Every row gives one point. The points of each table are mixes of a few directions, plus a little noise. Count the directions of each table, and those that both share. Where both have some left over, give the other angles between the two spaces (their principal angles), to ten degrees, smallest first.

First (7 x 3)
[[-18.4  20.4  12.0]
 [ -6.0   6.4   3.8]
 [  0.4  -0.4  -0.5]
 [-16.1  18.0  10.7]
 [-11.2  12.2   7.1]
 [ 25.8 -28.4 -16.5]
 [ 25.6 -28.3 -16.9]]
Second (5 x 3)
[[ -8.0   8.6   5.0]
 [  7.7  -8.5  -5.2]
 [ 14.0 -15.5  -9.4]
 [ 15.6 -17.6 -10.6]
 [-30.4  33.4  19.7]]
Directions: first 1, second 1, shared 1

First (10 x 8)
[[ -3.9   2.6  -1.9 -16.2  -4.9  24.2   3.8   3.1]
 [  3.0 -21.5   0.2   8.4 -22.2 -17.6  21.6  -0.8]
 [ -1.8   2.9  15.0  10.3  -9.3 -32.6   1.7 -20.6]
 [  9.5 -24.9 -17.2  13.8  -1.6  -2.5  11.3  22.8]
 [ -4.4  10.3  20.9   6.9  -7.4 -32.7  -1.8 -27.0]
 [  3.0  -1.9  -4.5   3.8   5.4   1.0  -2.1   6.2]
 [-10.5  28.4   0.5 -39.2  13.9  57.8 -16.0   0.6]
 [  6.8 -12.2 -12.2  11.5   7.0  -1.7   1.0  16.6]
 [  3.9  19.3   0.7  19.4  34.7 -18.2 -33.1  -1.3]
 [ -4.0  -3.2  -0.1 -19.6 -14.7  22.9  13.3   0.7]]
Second (9 x 8)
[[ -0.2 -10.5   9.4   8.2 -20.2 -26.6  15.1 -13.5]
 [ -0.5 -11.2  10.4   8.9 -22.0 -29.0  16.8 -14.2]
 [  0.3   6.2  -5.5  -5.2  12.7  16.3  -9.1   8.4]
 [  0.7  18.5 -17.2 -14.9  36.3  47.9 -27.1  23.8]
 [  0.5  13.5 -12.5 -10.2  26.6  34.5 -19.7  17.3]
 [  0.0   9.1  -8.4  -7.4  18.1  23.9 -13.4  11.6]
 [ -0.6 -10.7  10.0   8.5 -20.7 -27.6  15.5 -13.7]
 [ -0.2  -4.8   4.5   3.6  -9.4 -12.0   7.0  -5.9]
 [ -0.4 -10.3   9.7   8.3 -21.0 -27.6  15.7 -13.5]]
Directions: first 3, second 1, shared 1

First (11 x 11)
[[ -5.3   9.1  14.3 -14.3   6.7   7.8   9.4   1.7   6.1  10.4   8.0]
 [ 13.4 -41.4 -17.9  21.7 -35.1 -10.7 -15.4  -0.3 -24.7 -31.4  12.2]
 [ -5.3  13.2   9.8 -10.7  10.6   5.5   7.2   0.8   8.1  11.3   0.4]
 [  2.8  -3.4  -9.3   9.0  -2.4  -4.9  -5.9  -1.3  -2.5  -5.2  -6.9]
 [ -4.9   4.2  16.9 -16.4   2.3   9.1  10.5   2.7   3.4   8.3  14.5]
 [  3.6  -0.4 -14.9  14.0   1.0  -7.8  -8.8  -2.4  -1.1  -5.3 -15.0]
 [  9.5 -14.3 -27.5  27.4 -10.3 -14.7 -17.6  -3.5 -10.0 -18.1 -17.6]
 [  3.4  11.9 -26.8  23.9  12.8 -14.0 -14.4  -5.2   5.3  -2.1 -36.5]
 [-16.9  41.9  33.1 -35.9  33.9  18.7  24.0   2.9  25.8  36.7   2.7]
 [ -7.8  17.7  16.2 -17.3  14.3   9.1  11.6   1.6  11.1  16.3   3.5]
 [  7.4 -38.1   5.9  -1.3 -34.3   1.8  -0.6   3.2 -21.4 -20.9  34.5]]
Second (9 x 11)
[[  0.7   1.1   1.2  43.4 -31.2 -28.4  -1.5  -6.5 -44.2 -10.5   7.8]
 [-10.5   6.7 -14.6 -13.7   3.7   5.9  -3.6   6.8  30.7   9.1  13.7]
 [  1.5  -0.9  -2.2 -15.8  10.1  10.5  -1.3   3.1  17.4   3.5  -2.1]
 [-20.9   5.5  17.7  14.9 -12.4 -25.9  18.8 -16.9 -26.5   0.3   3.7]
 [  3.7  -5.7  10.5 -24.4   8.2   1.3   7.3  -9.5  13.9   3.0  -6.1]
 [ 25.1 -13.3  11.2  -5.8  10.8  12.6  -3.5  -0.5 -12.0  -8.5 -22.5]
 [  9.2  -2.1 -18.7 -32.1   8.6  15.7 -11.4   7.9  48.2   8.5   9.2]
 [ 18.1  -4.3  -5.6  41.2 -19.2  -7.0 -14.0   6.6 -40.6 -14.5  -3.7]
 [-26.8  12.3   0.7  -7.8  21.4  15.5   9.2   9.1  13.1   8.9  -0.5]]
Directions: first 2, second 4, shared 0; angles 30, 70
